Every row gives one point. Each copy is the shape, with its points in the same order, turned, moved and blurred by noise. Is it also mirrored, or only turned?

Shape, 6 rows:
[[-0.20  0.02]
 [-0.28 -0.51]
 [ 0.65  0.03]
 [-0.21  0.06]
 [-0.21 -0.21]
 [ 0.22  0.36]]
Copy 1 (6 x 2):
[[-0.15  0.18]
 [-0.37 -0.31]
 [ 0.66 -0.06]
 [-0.14  0.21]
 [-0.26 -0.03]
 [ 0.32  0.36]]
Copy 1 is: only turned
Copy 2, 6 rows:
[[-0.21  0.03]
 [-0.06  0.53]
 [ 0.67 -0.21]
 [-0.16  0.00]
 [-0.11  0.29]
 [ 0.13 -0.40]]
Copy 2 is: mirrored

Shape (9 x 3):
[[ 0.08  0.33  0.04]
 [ 0.16  0.35  0.05]
 [ 0.23  0.19  1.07]
 [-0.13 -0.41 -0.23]
 [ 0.01  0.00  0.17]
 [ 0.15 -0.25 -0.10]
 [-0.43  0.02 -0.04]
 [ 0.10 -0.17 -0.04]
 [ 0.19 -0.33 -0.24]]
Copy 1:
[[ 0.19  0.23  0.03]
 [ 0.12  0.34  0.01]
 [-0.12  0.64  0.99]
 [-0.36 -0.44 -0.05]
 [-0.11  0.07  0.22]
 [-0.35 -0.07 -0.02]
 [ 0.21 -0.32  0.13]
 [-0.33  0.00  0.05]
 [-0.49 -0.08 -0.13]]
Copy 1 is: mirrored
Copy 2:
[[ 0.04  0.33  0.04]
 [ 0.04  0.33  0.09]
 [ 0.94  0.27  0.65]
 [-0.10 -0.49 -0.16]
 [ 0.21 -0.07  0.10]
 [-0.08 -0.24  0.12]
 [ 0.24 -0.09 -0.40]
 [-0.01 -0.20  0.11]
 [-0.25 -0.36  0.12]]
Copy 2 is: mirrored
Copy 3:
[[ 0.13 -0.21  0.15]
 [ 0.19 -0.23  0.11]
 [ 0.44  0.16  1.06]
 [-0.31  0.39 -0.19]
 [ 0.03  0.09  0.23]
 [ 0.01  0.32 -0.11]
 [-0.44 -0.06  0.11]
 [ 0.01  0.24 -0.04]
 [ 0.00  0.36 -0.26]]
Copy 3 is: mirrored

Shape (10 x 4):
[[ 0.15  0.15 -0.12  0.61]
 [-0.07  0.08  0.38  0.78]
 [ 0.23  0.23  0.16  0.21]
 [-0.01 -1.17  0.19 -0.13]
 [-0.07 -0.49 -0.06 -0.14]
 [ 0.11  0.19 -0.01 -0.09]
 [ 0.30  0.32 -0.05 -0.07]
 [ 0.15  0.28 -0.13 -0.07]
 [-0.08  0.09 -0.14 -0.14]
 [ 0.28  0.01 -0.11 -0.01]]
Copy 1, 10 rows:
[[-0.04  0.02  0.37 -0.31]
 [-0.39 -0.12  0.74 -0.02]
 [ 0.06  0.19  0.24  0.07]
 [ 0.11 -1.06 -0.31  0.45]
 [-0.03 -0.44 -0.39  0.18]
 [ 0.01  0.20 -0.11  0.08]
 [ 0.20  0.41 -0.09  0.00]
 [ 0.07  0.30 -0.14 -0.02]
 [-0.15  0.12 -0.32  0.03]
 [ 0.25  0.08 -0.15 -0.02]]
Copy 1 is: mirrored
Copy 2 (10 x 4):
[[ 0.38  0.07 -0.06  0.52]
 [ 0.15 -0.12  0.37  0.76]
 [ 0.28 -0.06  0.20  0.10]
 [-0.32 -1.26 -0.34  0.12]
 [-0.20 -0.52 -0.29 -0.04]
 [ 0.09 -0.03 -0.03 -0.13]
 [ 0.35  0.07  0.04 -0.17]
 [ 0.17  0.15 -0.07 -0.18]
 [-0.06  0.00 -0.13 -0.13]
 [ 0.24 -0.21 -0.17 -0.11]]
Copy 2 is: only turned

Shape (10 x 6):
[[-0.19 -0.04 -0.33  0.15  0.50  0.09]
 [-0.37  0.27  0.10  0.06  0.01 -0.26]
 [ 0.30  0.77 -0.07 -0.23 -0.37  0.33]
 [-0.43 -0.30 -0.21  0.19  0.24  0.27]
 [ 0.30  0.35  0.17 -0.47 -0.36  0.29]
 [-0.49 -0.17 -0.05  0.58  0.22  0.06]
 [ 0.32  0.26 -0.12 -0.12 -0.45 -0.21]
 [-0.58 -0.10 -0.12  0.08  0.11 -0.12]
 [-0.27 -0.22  0.18  0.31  0.49 -0.08]
 [-0.33  0.04 -0.04 -0.06  0.20 -0.33]]
Copy 1:
[[ 0.06  0.01 -0.49  0.23  0.67  0.03]
 [-0.10  0.43 -0.34  0.05  0.16 -0.36]
 [ 0.63  0.63  0.03 -0.54  0.11  0.01]
 [-0.22 -0.08 -0.45  0.21  0.34  0.32]
 [ 0.27  0.26  0.28 -0.62  0.02 -0.05]
 [-0.23  0.15 -0.48  0.58  0.24  0.14]
 [ 0.51  0.14 -0.04 -0.22 -0.17 -0.37]
 [-0.36  0.14 -0.57  0.13  0.19 -0.13]
 [-0.33  0.08 -0.17  0.49  0.43 -0.09]
 [-0.17  0.12 -0.42  0.08  0.25 -0.40]]
Copy 1 is: only turned
Copy 2:
[[-0.12 -0.10  0.06 -0.02  0.53  0.42]
 [-0.34  0.24  0.01  0.14  0.24 -0.11]
 [ 0.41  0.69  0.05 -0.18 -0.35 -0.07]
 [-0.32 -0.21 -0.06  0.03  0.18  0.71]
 [ 0.17  0.35  0.16 -0.45 -0.49  0.03]
 [-0.32 -0.19 -0.01  0.44  0.30  0.44]
 [ 0.23  0.12 -0.35 -0.12 -0.14 -0.29]
 [-0.54 -0.02 -0.12  0.13  0.29  0.27]
 [-0.36 -0.43  0.29  0.20  0.34  0.29]
 [-0.46 -0.08 -0.07 -0.09  0.36 -0.08]]
Copy 2 is: only turned

Shape:
[[-0.31 -0.51 -0.28 -0.03 -0.19 -0.13 -0.42  0.55]
 [ 0.23  0.46  0.14 -0.46 -0.35  0.47 -0.34 -0.25]
 [ 0.29  0.42  0.10 -0.07 -0.43  0.37  0.40 -0.09]
 [ 0.08  0.09 -0.59 -0.28 -0.11  0.27 -0.15 -0.16]
 [-0.29 -0.41  0.09  0.18  0.18  0.30 -0.18 -0.04]
 [ 0.31 -0.14  0.41 -0.30  0.00 -0.16 -0.56  0.03]
 [ 0.49  0.18  0.31 -0.08  0.08  0.09 -0.05 -0.25]
 [ 0.42  0.03 -0.03  0.09 -0.34 -0.40  0.40 -0.38]
 [ 0.45  0.09 -0.14  0.51  0.34  0.18 -0.19 -0.14]
 [-0.08  0.38 -0.41  0.07 -0.27 -0.51  0.36 -0.23]
 [-0.05 -0.22  0.26 -0.38  0.33 -0.30  0.19  0.03]]
Copy 1 (11 x 8):
[[-0.61 -0.30  0.00 -0.21 -0.18 -0.25 -0.50  0.20]
 [ 0.61  0.27 -0.21 -0.24 -0.16  0.37 -0.21 -0.48]
 [ 0.46  0.19  0.09 -0.15 -0.23  0.31  0.47 -0.18]
 [ 0.10 -0.02 -0.64 -0.07 -0.06 -0.07 -0.05 -0.11]
 [-0.31 -0.42  0.18  0.03  0.31  0.23 -0.17 -0.21]
 [ 0.29 -0.14  0.31  0.08 -0.12 -0.15 -0.75 -0.09]
 [ 0.60  0.01  0.20  0.26  0.04  0.04 -0.03 -0.13]
 [ 0.30 -0.10  0.09  0.32 -0.44 -0.31  0.55 -0.10]
 [ 0.18 -0.10 -0.12  0.76  0.25  0.22  0.01  0.02]
 [ 0.02  0.28 -0.13  0.28 -0.35 -0.51  0.53 -0.22]
 [ 0.16 -0.09  0.38 -0.15  0.23 -0.48 -0.08 -0.12]]
Copy 1 is: only turned
Copy 2:
[[-0.03 -0.30 -0.25 -0.05 -0.66  0.15 -0.05  0.35]
 [-0.10  0.46  0.46 -0.29  0.38  0.43 -0.45  0.30]
 [-0.18  0.58  0.47 -0.23  0.36  0.35  0.39  0.30]
 [-0.36  0.24 -0.26 -0.04  0.29  0.48 -0.12  0.27]
 [ 0.34 -0.08 -0.20 -0.18 -0.14  0.31  0.11 -0.26]
 [ 0.11 -0.46  0.42 -0.32  0.21  0.06 -0.32  0.22]
 [ 0.11 -0.02  0.38 -0.20  0.67  0.17  0.10  0.09]
 [-0.53 -0.11  0.42  0.16  0.53  0.09  0.52  0.00]
 [ 0.46 -0.07 -0.05  0.33  0.54  0.38  0.25  0.20]
 [-0.61  0.29  0.04  0.37  0.23 -0.23  0.34  0.15]
 [-0.11 -0.25 -0.10 -0.52  0.27 -0.30  0.22 -0.08]]
Copy 2 is: mirrored

Shape, 14 rows:
[[ 0.11 -0.05 -0.11  0.06 -0.23 -0.25 -0.62  0.25 -0.25]
 [ 0.26 -0.38  0.14 -0.34 -0.36  0.39  0.07 -0.77 -0.15]
 [-0.24  0.31  0.03  0.32 -0.27 -0.16  0.14 -0.42  0.07]
 [ 0.04 -0.03  0.24 -0.21  0.01  0.00  0.39  0.26 -0.11]
 [-0.52 -0.51  0.12  0.15  0.11  0.67 -0.15  0.36 -0.06]
 [ 0.23 -0.50 -0.52  0.19  0.20 -0.08 -0.26  0.32 -0.24]
 [-0.09  0.00  0.38  0.12 -0.02  0.45 -0.05 -0.15 -0.11]
 [-0.02 -0.49 -0.02  0.08 -0.01 -0.60  0.06  0.11 -0.41]
 [ 0.31  0.00 -0.17 -0.31 -0.31  0.01 -0.10  0.69 -0.09]
 [ 0.08  0.52 -0.50 -0.43 -0.10  0.01 -0.25  0.61 -0.39]
 [ 0.39  0.02  0.00 -0.25 -0.32  0.21 -0.60 -0.07  0.10]
 [-0.42 -0.17 -0.11 -0.28  0.18  0.01 -0.08  0.18  0.06]
 [ 0.21 -0.55  0.18 -0.26  0.24  0.14 -0.49  0.37 -0.08]
 [-0.05  0.28 -0.14 -0.22 -0.35 -0.11 -0.56  0.20 -0.04]]
Copy 1, 14 rows:
[[-0.15 -0.04 -0.35 -0.01 -0.16  0.34 -0.52  0.25 -0.18]
 [-0.10  0.06 -0.24 -0.46 -0.33  0.35  0.46 -0.67  0.20]
 [-0.10  0.14  0.15 -0.12  0.10 -0.03  0.06 -0.29 -0.70]
 [ 0.17  0.19 -0.20 -0.03  0.08  0.02  0.49  0.25  0.00]
 [-0.56  0.00 -0.04  0.45  0.26  0.83  0.41  0.17  0.14]
 [-0.39 -0.34 -0.89  0.01  0.29  0.26 -0.20  0.30  0.04]
 [-0.04  0.23 -0.11  0.28 -0.03  0.44  0.28 -0.20 -0.07]
 [-0.35 -0.09 -0.67 -0.13 -0.24 -0.11  0.23  0.43 -0.30]
 [ 0.25 -0.09 -0.20 -0.28  0.20  0.40 -0.16  0.60  0.26]
 [ 0.25  0.46 -0.41 -0.43  0.48  0.46 -0.50  0.65  0.03]
 [ 0.11  0.00 -0.10 -0.11 -0.18  0.43 -0.38 -0.26  0.18]
 [-0.54  0.19 -0.01  0.01  0.35  0.11  0.12  0.27  0.14]
 [-0.33 -0.06 -0.56  0.27 -0.13  0.35 -0.09  0.29  0.55]
 [-0.12  0.25 -0.02 -0.22  0.02  0.35 -0.62  0.23 -0.06]]
Copy 1 is: mirrored
Copy 2 (14 x 9):
[[ 0.02 -0.26 -0.30 -0.34 -0.23 -0.21 -0.32 -0.03  0.05]
 [ 0.44 -0.10  0.69 -0.05  0.00  0.05  0.12 -0.82  0.02]
 [-0.03  0.25  0.00  0.55 -0.20  0.12 -0.17 -0.33 -0.15]
 [-0.06  0.12  0.29 -0.11  0.14  0.05  0.36  0.18 -0.21]
 [-0.17 -0.24  0.11 -0.45  0.36  0.92 -0.26 -0.11 -0.24]
 [ 0.12 -0.65 -0.47 -0.28  0.46 -0.09 -0.11 -0.08 -0.24]
 [ 0.02  0.14  0.47 -0.11  0.14  0.28 -0.28 -0.20 -0.10]
 [-0.34 -0.59 -0.04 -0.04 -0.05 -0.31  0.15 -0.10 -0.37]
 [ 0.31 -0.10 -0.22 -0.53 -0.10 -0.01  0.25  0.36  0.06]
 [ 0.21  0.39 -0.63 -0.73 -0.03 -0.23  0.14  0.16 -0.16]
 [ 0.40 -0.04  0.00 -0.45 -0.10 -0.05 -0.29 -0.29  0.54]
 [-0.38  0.00 -0.18 -0.29  0.26  0.31  0.18 -0.22 -0.01]
 [-0.13 -0.51  0.15 -0.71  0.37  0.05 -0.10 -0.01  0.23]
 [ 0.04  0.16 -0.38 -0.41 -0.36 -0.06 -0.17 -0.16  0.22]]
Copy 2 is: only turned
Copy 3:
[[ 0.02 -0.07 -0.60 -0.31 -0.35  0.03  0.35  0.29  0.16]
 [ 0.22  0.39  0.08 -0.48 -0.25  0.28 -0.16 -0.71 -0.26]
 [-0.15  0.30  0.18  0.10 -0.17 -0.25  0.59 -0.21 -0.10]
 [ 0.32 -0.20  0.33 -0.16 -0.05  0.17  0.17  0.26 -0.21]
 [-0.50 -0.49  0.01  0.11 -0.09  0.48 -0.30 -0.06  0.17]
 [ 0.22 -0.59 -0.75  0.03 -0.07  0.14  0.13 -0.01 -0.12]
 [-0.17  0.16  0.18 -0.10  0.02  0.40  0.06 -0.16  0.12]
 [-0.03 -0.54 -0.28 -0.50 -0.04 -0.08  0.50  0.04 -0.45]
 [ 0.47 -0.23 -0.27 -0.09 -0.56  0.32  0.03  0.54 -0.10]
 [ 0.33  0.16 -0.51  0.08 -0.26 -0.05 -0.09  0.94 -0.14]
 [ 0.32  0.26 -0.39 -0.29 -0.56  0.15 -0.02 -0.09  0.38]
 [-0.10 -0.35  0.00 -0.06 -0.17 -0.27 -0.19  0.17  0.01]
 [ 0.28 -0.54 -0.36 -0.45 -0.13  0.30 -0.20 -0.02  0.36]
 [ 0.06  0.18 -0.36 -0.17 -0.56 -0.15  0.14  0.40  0.21]]
Copy 3 is: mirrored

Shape (16 x 11):
[[ 0.17  0.15 -0.23  0.22 -0.30  0.11  0.13 -0.19  0.43  0.19 -0.24]
 [ 0.54 -0.28 -0.23 -0.09 -0.03 -0.24 -0.45  0.02 -0.16 -0.17  0.36]
 [ 0.07 -0.13  0.22  0.14  0.37 -0.21  0.10 -0.09 -0.21 -0.24 -0.18]
 [ 0.26  0.12 -0.26  0.30 -0.15 -0.84  0.53 -0.19  0.18 -0.06 -0.24]
 [-0.30 -0.17  0.03 -0.43 -0.09 -0.50  0.57  0.04  0.61  0.38  0.17]
 [-0.26 -0.38  0.54  0.47 -0.16  0.13 -0.36  0.12 -0.20 -0.61  0.19]
 [-0.39 -0.10  0.00 -0.40 -0.39 -0.43  0.51 -0.26 -0.16  0.30 -0.20]
 [-0.05  0.31 -0.23  0.33  0.10  0.03 -0.29 -0.18 -0.21 -0.35  0.23]
 [ 0.59  0.28  0.12 -0.64 -0.29 -0.07  0.39 -0.36 -0.19 -0.55 -0.17]
 [ 0.17 -0.26 -0.14  0.08  0.08 -0.04  0.35 -0.04  0.13 -0.44 -0.15]
 [-0.01  0.12  0.00  0.25  0.23 -0.24  0.16 -0.07  0.07  0.17  0.38]
 [-0.18  0.24  0.36  0.31 -0.05  0.40 -0.16 -0.27 -0.17 -0.16  0.01]
 [ 0.08  0.14 -0.05 -0.26 -0.17 -0.17 -0.04  0.10  0.37 -0.06 -0.52]
 [ 0.30  0.03 -0.39 -0.08  0.00 -0.86 -0.46 -0.26  0.24  0.10  0.16]
 [ 0.51 -0.21  0.36  0.08 -0.49  0.14  0.29  0.44 -0.01  0.37  0.36]
 [-0.55 -0.35  0.09  0.51  0.12 -0.32 -0.08 -0.43  0.59  0.18 -0.17]]
Copy 1 (16 x 11):
[[ 0.00  0.11 -0.15  0.31  0.25  0.37  0.02 -0.09  0.60  0.17  0.08]
 [ 0.50 -0.04 -0.27 -0.53  0.24 -0.21 -0.26  0.06  0.34 -0.21  0.08]
 [ 0.04  0.13  0.02  0.14 -0.04 -0.27  0.05 -0.03 -0.12 -0.36 -0.09]
 [ 0.21  0.38 -0.39  0.65 -0.21 -0.23  0.04 -0.29  0.48 -0.22  0.45]
 [-0.21 -0.20 -0.01  0.50  0.34 -0.50  0.05 -0.47  0.25  0.39  0.76]
 [ 0.23 -0.39  0.64 -0.21 -0.57 -0.02 -0.20  0.17 -0.07 -0.13 -0.16]
 [-0.19  0.10 -0.25  0.31  0.01  0.08  0.04 -0.63 -0.31  0.25  0.66]
 [-0.12  0.04 -0.01 -0.16 -0.13  0.18 -0.42  0.28  0.32 -0.47  0.10]
 [ 0.17  0.41 -0.05 -0.31  0.20  0.18  0.74 -0.27  0.14 -0.49  0.61]
 [ 0.09 -0.24 -0.12  0.23 -0.03 -0.12  0.38 -0.12  0.31 -0.35  0.00]
 [ 0.03 -0.04  0.05  0.40  0.30 -0.17 -0.40  0.10  0.19 -0.18  0.36]
 [-0.13  0.07  0.49 -0.04 -0.02  0.52 -0.17  0.20 -0.01 -0.18 -0.09]
 [-0.15  0.27 -0.11 -0.02  0.07 -0.05  0.36 -0.11  0.42  0.31  0.12]
 [ 0.22  0.41 -0.37 -0.19  0.12 -0.50 -0.51 -0.26  0.59 -0.01  0.33]
 [ 0.75 -0.33  0.14  0.20  0.46  0.05  0.15  0.26 -0.04  0.32  0.50]
 [-0.29 -0.08  0.24  0.54 -0.15 -0.20 -0.51 -0.48  0.43  0.21 -0.21]]
Copy 1 is: only turned
Copy 2:
[[ 0.50  0.13 -0.39 -0.23 -0.02  0.03  0.20  0.06 -0.31 -0.02 -0.38]
 [ 0.26 -0.12 -0.18  0.41 -0.40  0.06 -0.16  0.42  0.20  0.39  0.11]
 [ 0.04 -0.14  0.43  0.14 -0.17 -0.10  0.04  0.08  0.01 -0.04 -0.51]
 [-0.04 -0.09 -0.35  0.34 -0.10 -0.57  0.62  0.15 -0.27  0.07 -0.61]
 [-0.36 -0.20 -0.22 -0.45  0.36 -0.39  0.40  0.19 -0.47  0.23  0.11]
 [ 0.30  0.13  0.57 -0.09 -0.71 -0.41 -0.62  0.09 -0.20 -0.07 -0.08]
 [-0.61 -0.15 -0.23 -0.25 -0.10  0.01  0.23 -0.27 -0.47  0.26 -0.28]
 [ 0.23  0.36  0.11  0.48 -0.22  0.11 -0.17  0.00 -0.10 -0.28 -0.05]
 [-0.26 -0.12 -0.34 -0.26 -0.70  0.09  0.47  0.10  0.50 -0.20 -0.39]
 [ 0.11 -0.40 -0.14 -0.01 -0.13 -0.28 -0.09  0.11  0.01 -0.27 -0.40]
 [ 0.08  0.01  0.23  0.22  0.13 -0.13  0.29  0.13 -0.31 -0.03  0.15]
 [ 0.32  0.42  0.37 -0.17 -0.38  0.19 -0.06 -0.20 -0.21 -0.24 -0.28]
 [-0.03  0.19 -0.31 -0.31 -0.08  0.03  0.07  0.45 -0.20  0.02 -0.65]
 [ 0.02  0.32 -0.32  0.45  0.08 -0.18  0.14  0.46  0.02  0.68 -0.18]
 [ 0.34 -0.47  0.06 -0.37 -0.70  0.02  0.39  0.44 -0.58  0.14  0.25]
 [ 0.23  0.29  0.14 -0.13  0.49 -0.53 -0.23 -0.19 -0.48  0.35 -0.45]]
Copy 2 is: mirrored
Copy 3:
[[ 0.21 -0.14 -0.46  0.44 -0.39  0.06  0.31  0.06  0.10 -0.11  0.04]
 [ 0.34 -0.16 -0.25 -0.35 -0.23  0.17 -0.48 -0.02 -0.26 -0.42  0.44]
 [ 0.02 -0.16 -0.12 -0.04  0.53  0.06 -0.03 -0.27 -0.01 -0.16  0.12]
 [ 0.44 -0.62 -0.38  0.00  0.06 -0.59  0.52 -0.14  0.16 -0.24  0.24]
 [ 0.30 -0.32  0.16 -0.15 -0.03  0.09  0.88  0.70  0.15 -0.15  0.06]
 [-0.17  0.33  0.39  0.25  0.06  0.11 -0.27 -0.59  0.02 -0.78  0.19]
 [ 0.30 -0.24  0.28 -0.17 -0.04 -0.30  0.52  0.21 -0.20  0.03 -0.47]
 [-0.14  0.36 -0.49 -0.11 -0.06 -0.27 -0.23 -0.21  0.08 -0.25  0.20]
 [ 0.98  0.07 -0.54 -0.27  0.20  0.07  0.18 -0.24 -0.15 -0.37 -0.43]
 [ 0.18 -0.14 -0.32  0.05  0.20  0.16  0.42 -0.26 -0.29 -0.41  0.19]
 [ 0.08  0.05 -0.09 -0.03  0.07 -0.16  0.10  0.16  0.24  0.10  0.50]
 [-0.02  0.49 -0.04  0.30  0.02  0.06 -0.19 -0.38  0.26 -0.09 -0.18]
 [ 0.20 -0.35 -0.45  0.21  0.04  0.03  0.16  0.29  0.04 -0.54 -0.32]
 [ 0.14 -0.63 -0.38 -0.56 -0.31 -0.24 -0.22  0.28  0.25 -0.31  0.28]
 [ 0.88  0.04  0.34  0.56 -0.23  0.19  0.02  0.21 -0.21 -0.17  0.44]
 [-0.58 -0.46  0.09  0.11 -0.17  0.11  0.42 -0.12  0.47 -0.15  0.12]]
Copy 3 is: only turned

Shape:
[[ 0.31 -0.11  0.09  0.09 -0.16 -0.24 -0.16  0.16  0.05  0.10 -0.04 -0.33]
 [ 0.28 -0.24  0.20  0.17  0.04 -0.07  0.02  0.30 -0.02 -0.36  0.64 -0.25]
 [ 0.32  0.08 -0.29  0.29 -0.03  0.27 -0.29 -0.03 -0.31  0.32 -0.09 -0.02]
 [ 0.30  0.16  0.17  0.21 -0.11 -0.33  0.26  0.24  0.12  0.38  0.02  0.27]
 [ 0.34 -0.45 -0.33  0.19  0.07 -0.42  0.09  0.17 -0.18 -1.24  0.13  0.76]
 [ 0.02  0.01 -0.03 -0.11  0.17 -0.36 -0.01  0.23 -0.31  0.00  0.00  0.01]
 [-0.41  0.30  0.07  0.26  0.06 -0.24 -0.21  0.06  0.05  0.34 -0.11 -0.20]
 [ 0.34  0.12 -0.27 -0.12  0.55 -0.33 -0.17  0.18  0.20  0.24 -0.06 -0.29]
 [ 0.07 -0.26 -0.41  0.33 -0.08 -0.40 -0.15  0.34 -0.08  0.38 -0.02 -0.04]
 [-0.30 -0.19 -0.45 -0.07 -0.19  1.67  0.32  0.29 -0.10  0.24 -0.09 -0.15]
 [-0.15 -0.10  0.39  0.20  0.02 -0.38 -0.17  0.08  0.54  0.08  0.02  0.47]
 [ 0.13 -0.08 -0.40  0.05 -0.08 -0.50 -0.01 -0.39 -0.16  0.32  0.10 -0.34]
 [ 0.28  0.18 -0.34 -0.23 -0.29 -0.19 -0.28  0.30  0.03  0.22 -0.02 -0.05]
 [ 0.19  0.22 -0.01  0.38 -0.15 -0.29  0.11  0.27  0.29 -0.07  0.12 -0.33]
 [ 0.27  0.19 -0.36  0.07  0.13 -0.38 -0.19  0.14  0.01  0.08  0.40  0.43]]
Copy 1:
[[-0.03  0.18 -0.03 -0.36  0.21 -0.02 -0.35  0.14 -0.01  0.30  0.04 -0.03]
 [-0.04  0.13 -0.18 -0.47  0.29  0.32 -0.06  0.08  0.56  0.07  0.40 -0.21]
 [-0.06 -0.17  0.47 -0.37 -0.36 -0.33 -0.17  0.05  0.11  0.18  0.05 -0.06]
 [ 0.10  0.24 -0.15 -0.40  0.08 -0.18 -0.11 -0.44  0.00 -0.07 -0.20 -0.08]
 [-0.26 -0.69 -0.19 -0.75  0.78  0.18  0.79  0.30  0.40 -0.50 -0.26 -0.35]
 [-0.30 -0.09 -0.11 -0.20  0.09  0.13 -0.23  0.00  0.08 -0.20 -0.03  0.18]
 [ 0.22 -0.09 -0.13  0.13 -0.19  0.06 -0.70 -0.16  0.07  0.02 -0.19  0.02]
 [-0.16 -0.07  0.29 -0.37  0.08  0.26 -0.62 -0.07 -0.36 -0.18  0.21 -0.20]
 [-0.22 -0.45 -0.04 -0.35  0.15 -0.15 -0.35 -0.36 -0.07  0.33 -0.02 -0.07]
 [ 0.18 -0.13  0.64  0.64 -0.82  0.12  0.86  0.01  0.07  0.56  0.67 -0.21]
 [ 0.41  0.16  0.01 -0.11  0.50  0.27 -0.18 -0.40  0.15 -0.10 -0.59 -0.05]
 [-0.51 -0.10  0.12 -0.05  0.20 -0.39 -0.72 -0.09  0.15  0.04 -0.05 -0.34]
 [-0.43  0.04  0.11 -0.37 -0.16  0.14 -0.18 -0.06 -0.19  0.35 -0.23 -0.22]
 [ 0.17  0.07 -0.37 -0.36  0.03  0.05 -0.28  0.01  0.05  0.14  0.04 -0.50]
 [-0.32 -0.17  0.16 -0.64  0.02  0.19 -0.18 -0.30  0.20 -0.27 -0.35 -0.29]]
Copy 1 is: only turned
Copy 2:
[[-0.01  0.32 -0.34 -0.44  0.15  0.12 -0.12 -0.07  0.07 -0.02 -0.02  0.22]
 [ 0.18  0.18 -0.64 -0.18  0.11 -0.17  0.10 -0.28 -0.03  0.56 -0.20  0.09]
 [-0.29 -0.13 -0.34 -0.31 -0.01  0.49  0.28 -0.01 -0.05 -0.34 -0.16  0.00]
 [-0.25  0.33 -0.16 -0.40 -0.16  0.34 -0.09  0.31 -0.25  0.34  0.25  0.27]
 [-0.06 -0.02 -0.05  0.55  0.86  0.48  0.07 -0.41 -0.39  0.96 -0.49  0.65]
 [-0.16  0.37 -0.26 -0.06  0.18  0.39 -0.16 -0.27 -0.28  0.15  0.13 -0.08]
 [-0.20  0.24 -0.17 -0.29 -0.49  0.27 -0.43 -0.34 -0.20 -0.20  0.13  0.12]
 [-0.19  0.76 -0.12  0.00 -0.08  0.34  0.07 -0.15  0.32 -0.07  0.04 -0.07]
 [-0.23  0.33 -0.57 -0.16  0.03  0.52  0.06 -0.22 -0.08 -0.14  0.29  0.53]
 [ 0.16 -1.35 -0.24  0.14 -0.19  0.11  0.41 -0.07  0.40 -0.28  0.67 -0.42]
 [-0.46  0.27  0.18 -0.37 -0.27  0.02 -0.24 -0.33 -0.19  0.51  0.18  0.59]
 [-0.14  0.57 -0.36  0.04  0.10  0.04  0.03 -0.02 -0.38 -0.53 -0.02  0.28]
 [ 0.21  0.36 -0.03 -0.40  0.13  0.48  0.24 -0.17 -0.11 -0.17  0.21  0.21]
 [ 0.29  0.31 -0.39 -0.22 -0.26  0.21 -0.23  0.05  0.03  0.20 -0.12  0.36]
 [-0.17  0.49 -0.09 -0.04 -0.07  0.49  0.48 -0.21 -0.41  0.27 -0.05  0.28]]
Copy 2 is: only turned
